Rows are points. To make a cloud, some directions were put in groups of two or more. Within a group, all points are equally far from the middle, so they leave a hole (a ring in 2 directions, a hollow ball in 3). The other directions are filled evenly. Then the cloud was stretched, turned, moved and blurred a little. Count the holes, and give their numbers of directions, smallest first.

Cloud (13 x 2):
[[ 31 -60]
 [-55  13]
 [ 36  28]
 [ 24 -67]
 [-58  -7]
 [ 34 -57]
 [  8  50]
 [ 28 -61]
 [ -5 -73]
 [-19  53]
 [ 48   6]
 [ 49 -25]
 [-16 -70]]
Holes: 1 (2)

Cloud (19 x 3):
[[-35  83   2]
 [-54  67 -12]
 [-66  26  27]
 [ 42  37  17]
 [ -3   3  -9]
 [-47  60  28]
 [-63 -35 -11]
 [-45  56  28]
 [ 61 -41 -24]
 [-18  38 -29]
 [ 71 -25  25]
 [-43  -1 -55]
 [ -4  71  13]
 [  1  57   5]
 [-28  61 -87]
 [  1  61 -56]
 [-65 -40 -57]
 [ 47  48 -52]
 [ -8 -27  23]]
Holes: 0

Cloud (21 x 3):
[[-64 -25   8]
 [ 29  25 -45]
 [ 37 -22  44]
 [-44 -19 -83]
 [ 17 -79 -31]
 [ 38 -54 -33]
 [ 47 -48 -26]
 [  4 -95 -53]
 [ -1  -1 -68]
 [ 42 -50 -35]
 [-75  -8 -47]
 [-55  17   1]
 [-20 -29  35]
 [ 43 -20 -50]
 [-24  21  46]
 [ 33 -52   8]
 [ 13 -71  -7]
 [  7 -29 -77]
 [-42  27 -22]
 [ 41 -15  50]
 [-51 -30  18]]
Holes: 1 (2)

Cloud (30 x 4):
[[ 49  -3 -73   8]
 [  5  95   7 -55]
 [ 70  19  -2 -25]
 [  7  21   1  45]
 [ 41  15  32 -15]
 [ 68  -1 -29 -35]
 [ 45  36 -10 -71]
 [  9 -49 -74  19]
 [ 43  66 -23  28]
 [-57  38   8 -37]
 [-12  44 -87 -21]
 [-48  42 -19  26]
 [-10  50 -83 -29]
 [  9  19   1  45]
 [ 50 -34 -51 -35]
 [-60  38 -24  11]
 [  7  84 -49 -54]
 [ 25  24   7  38]
 [-66  11 -49 -35]
 [ 25  41  35 -50]
 [ 26  73 -13  33]
 [ 61  45 -30  20]
 [-32 -45 -19 -54]
 [ -5  59  -7  40]
 [ 54  29  -6 -64]
 [-63   4 -14 -47]
 [-17  -7 -89  17]
 [ 13  64 -38 -74]
 [ -8 -27 -47 -72]
 [ 67   0 -28 -36]]
Holes: 2 (2, 2)

Cloud (46 x 6):
[[ -9 -35 -23 -27 -11   7]
 [-34  32   8  52  42  42]
 [ 37  13  -2 -52  50 -32]
 [  5  39 -18  46  82  49]
 [-41  38   5  82  23  43]
 [ 45  50  46  22  -1 -68]
 [-27  -1  12  41  68 -39]
 [ 32  34  17 -64  -3 -27]
 [-47   1   5 -11  -7 -21]
 [-29 -27 -20  26   7  47]
 [ 37  13   9 -35  42  -8]
 [ -2  95  36  49  -5  11]
 [-10  -4  18   6 -44  20]
 [-30  35   3  39 -48  25]
 [-23 -29 -10  10 -19  35]
 [ 10  23 -52 -11   8   0]
 [ -3  55  53  27  -6  48]
 [ 17  90 -27 -20  22   3]
 [  9  44  -9  61  -6 -25]
 [ 16  39  15 -29  18  35]
 [ -9  42  12   2  -4 -22]
 [ -8  24 -49 -60   0   7]
 [-57  26 -10  28   0 -28]
 [-28   7  29  -7  33  -4]
 [-26 -50  -5  -1  16  25]
 [-30  42  19  68  50  -3]
 [-19  32  31  50   7  41]
 [ 23  -3  26  67  43  20]
 [  7  49  15  56  44  -3]
 [ 35  54  26  28  14  15]
 [ 38  12  45  13  50  22]
 [-35  32 -64  54  18  11]
 [-28  26  37 -38   1   3]
 [-21 -35  37  29  20  49]
 [ -9  48  65  17  19  40]
 [-11  50 -55  14  37   9]
 [-32  -8  42  89  21 -12]
 [ 24  29  18 -13  11  38]
 [-13  19  44   9  20  -1]
 [  7   8 -38  39  -5 -28]
 [ 30  65 -16 -53  20 -20]
 [ 19  64 -19  16  50  38]
 [ -2  -2 -45  14  15 -28]
 [-33  -4 -35  35  37  61]
 [ -4  22  11  40  23 -71]
 [ 23 -14  38 -31  30 -36]]
Holes: 0

Cloud (83 x 8):
[[ 11  31 -64   7  -7  -3  62  44]
 [-53  32   2  16 -18 -67   9 -13]
 [ 36   1 -25 -11  53  75  18 -26]
 [-36  25  35 -47 -19  40 -46 -41]
 [ 17 -48  68 -24  11  36 -64  25]
 [ 82  34  22 -26  18 -39 -23  30]
 [-66   1   8 -51  45 -24  16  -5]
 [ 11   5  13  70  -6 -62 -18  23]
 [-33  27 -59  30  -8 -63  15 -47]
 [-10  28   0 -11  -6 -51 -26  81]
 [ -5  38 -51  -1  10  -5  91  -8]
 [-22  -1  28 -69   3  36 -32 -63]
 [-27  25  40  15 -15 -62 -27  42]
 [ 33  25 -18 -44  20 -18 -24  66]
 [ 48 -17  24  35   7  34  -8 -54]
 [-28 -18  51  33  85   3 -10  25]
 [-59  25 -51   7  37  58 -11 -54]
 [-48   6   5 -35 -13  94  20 -53]
 [ 42  25  -9   4 -38 -44  63 -22]
 [ 25 -39 -10 -16   4  39   6  70]
 [-51  17  12  -2 -58 -44 -13  44]
 [ 18 -11  37 -24  81  17 -59 -24]
 [-59 -39  24  15  48 -19  26  14]
 [ 20 -45 -13  41  61  -7 -37  -9]
 [-12 -19  36 -33  62  15 -74   7]
 [-47 -31  39  20  68 -14  -4  22]
 [-17 -56  26 -39 -29 -24  38  64]
 [-12  -8 -26  -8  19  -6  92 -14]
 [ 29  37  19 -78  -7  51  32  20]
 [ 26  19 -25  43   4 -86 -24  27]
 [ 25 -58   7   1  20 -32  31  31]
 [ 17 -21   8  69 -30  38 -13  24]
 [-29  33 -45   3  41  66 -30 -54]
 [-25  39  57 -41 -39 -28  28   8]
 [-20 -31  11 -70 -53  60  21 -35]
 [ 29 -15  54 -62  42  35 -29 -25]
 [ 11  19 -58  48 -52 -14  37  30]
 [-22   5 -10   8  80 -42  -3  21]
 [ 21  48 -54  -4  14 -46 -27 -73]
 [-80 -16 -17  -5  32  51  -4  25]
 [-36  41 -35 -47 -65 -42  29  12]
 [-35  -5 -75  37  -8   5  31 -55]
 [-53  17  -3  12  69  80 -35 -20]
 [  1 -34  -8 -67 -43   1  57  48]
 [ 23  67   0 -31  63 -11  23 -37]
 [-63  11  35  22  94  43   8 -15]
 [-10 -30  11  13  -7  33  45  88]
 [ 41  13 -40  31 -17 -78  37  17]
 [ 49  10  63 -20 -59 -24   0  49]
 [-38 -23   4 -20  27 -52  13  47]
 [ 38  34   9  78  26  20 -44  -1]
 [-21  46 -17  23 -28  18  53 -66]
 [ 24  59 -13  15 -16  47  23 -60]
 [ 57  19 -22 -40  -4  28  22  56]
 [ 20 -55  77 -36 -15  43 -36  10]
 [-68 -47  60 -30 -42  47  -5   8]
 [-26 -30  95 -54  15  49 -17  11]
 [-60  -7 -36   7  26  29  64  28]
 [ -8  23 -10 -79  30  66   7  -6]
 [ 46  17 -31 -10 -12 -83  -8  45]
 [  7 -43  43 -25 -31  64  51  64]
 [-24 -45  53   9 -54  65  -8  25]
 [-18  79  36  38  11  45  -1   0]
 [ 13 -21 -44  17  36 -12  62  12]
 [  8  -9  70 -31 -15  77  42  57]
 [-29 -50 -13  14 -38 -53 -19  -3]
 [-25  18  69  14  30  68  25  65]
 [ 76  60 -26  28  42 -40 -12  -5]
 [ 46 -31  27  57  16   4 -37 -21]
 [  9 -71  71   0   2   8 -33  13]
 [ 17  54 -29   6   4 -10 -25  73]
 [-24  -9  70 -78  15  65 -11  -9]
 [ 33 -50  28 -11 -70  19 -29  23]
 [-38  50 -43  25   1 -66  31 -30]
 [  6 -62  -2  32  18  14  52   8]
 [-71 -45  -6  -8   2 -24  12 -42]
 [  6  46   3  18  -4  21 -73  30]
 [ 19 -17 -31  12  44  63 -31  13]
 [ 25  -8  20 -62  52  23 -39 -41]
 [-87  13 -20  21 -25  42  11 -23]
 [ -1 -14  14 -20  40 -41 -26  67]
 [-31 -46  57  -2  14 -13  50  24]
 [-77 -15 -11   7  44  -9  -7 -60]]
Holes: 3 (2, 2, 4)

Cloud (76 x 8):
[[  0   7 -38  11  43  -8 -42 -48]
 [-15  -2  44 -16   0 -60 -24 -60]
 [-22  12 -17  38 -56 -43   3  16]
 [-18 -11  22  -4   7 -65 -22 -63]
 [ 38 -17  20  -1 -42  22   3 -46]
 [ -6 -14  -2 -45  21  17  -3  49]
 [ 24 -30 -33   1 -55 -26  33 -49]
 [ 56  18  -8  16  44 -36 -56   3]
 [ 47   3   1  32  20 -91   5 -29]
 [ 21  52 -45  -3 -24  58  13 -38]
 [ 40 -30  44  10  45 -36 -20 -43]
 [ 25  39 -29 -33  11  -2  40 -90]
 [-19 -29  -6 -44  34   3  27 -23]
 [-22 -11  60  49   7 -72  21   4]
 [ 33  34 -24  17   7 -36 -19 -57]
 [ 39  44   6 -44  35 -44  18   0]
 [-16  45  18  67  31 -33  -7  -9]
 [ 83  47  29  43  -8   6  19   4]
 [ 10  24 -43 -51 -24 -10 -40  10]
 [ 19 -13 -18  61 -22 -19  -9  24]
 [ 95  -2  23  -2 -27 -20  44 -12]
 [ 17  75  -7  12 -22 -57  -3  -5]
 [ 29  -4 -12  36 -28   4  54 -48]
 [  3 -47  33 -13  26  -3 -21   1]
 [ 57 -47 -26 -19 -25 -40 -22  -5]
 [ -8 -18  -1 -60  42  43 -17 -12]
 [-11  61  -8  -7   0  -3  62  32]
 [ 39  -3  45 -36  16 -75  30 -13]
 [ 26 -33 -31  31  28 -34 -39  36]
 [ 38  27 -23 -83 -18  43 -21  -6]
 [  2  37  22  28 -55 -66  -1  45]
 [ 85 -38 -12   8 -36  16  35  12]
 [ 55 -39 -11   7 -17 -41 -30 -40]
 [-27 -16  26  50   0 -36  -3  -7]
 [ -7  13 -34  -4  38  -2 -67  30]
 [ 49  34 -37  -2 -29  -8  88 -26]
 [ 92  -2  55 -62  -8   2 -13   6]
 [ 81 -25   6  30  49 -13  12  26]
 [-38   6  10 -35  31 -10 -39 -54]
 [ 57  29   8 -16  60 -36  16   2]
 [ -1  56 -65   7 -21  48  18 -14]
 [ 67 -10  27  30 -25 -38 -33 -42]
 [ 24  79   1  18 -26 -52   4   4]
 [ 64  -3 -48 -30 -37  11  75 -18]
 [-24  47  43 -24 -50 -23   1  32]
 [  4 -12 -69  26  35 -52  25   0]
 [ -8 -16  -6  32  -7 -19  70 -33]
 [ 45  27 -56   7  -6 -49  48 -54]
 [ 18  -5  39 -22  42 -51  34 -54]
 [ 26  61 -53 -29 -27  40  26 -18]
 [-31  22 -51  -9 -54  31 -31   3]
 [ 55  45 -49 -37 -13  51   3 -40]
 [ 24   5  27  14 -56 -48  -2  47]
 [ 24  34 -11  27  23   9  65 -15]
 [ 19  42   1  65 -40 -56  21 -28]
 [ 16  62 -17   9 -13  -7  91  -6]
 [ 23  12  29 -69 -21  19 -27 -32]
 [ -9  28  38 -69  15 -27  -8 -31]
 [-31  15  30  36  31 -84 -39 -37]
 [-13  54 -28   4 -21  18  -9  45]
 [ 13 -11  16   4 -30 -64 -45 -22]
 [ 20  31 -26  34 -38   7 -34  33]
 [ -6 -38 -35 -39 -33 -35   6 -56]
 [  3  -5  49   7  10 -41  52  27]
 [-24  29 -63 -40 -50  18 -34 -21]
 [-24  29 -34 -71  38  21 -17 -41]
 [ 15  36  -8  46 -31   5  11 -49]
 [ -1  71 -13 -30 -17   1  57 -78]
 [ 10  40 -37 -35 -35  35  17  38]
 [-39 -13 -68  20  12 -10 -30  14]
 [-80  57 -55 -16 -52  12  15 -14]
 [  2  30 -26  53 -22  -3  49 -53]
 [-37   0  44  36 -16 -54 -16  44]
 [ 12 -42 -39 -20 -61  14  28  -9]
 [-22   0  -6   9 -60 -51  11 -45]
 [ 43 -34 -10 -41 -38 -32   0  -6]]
Holes: 2 (2, 4)
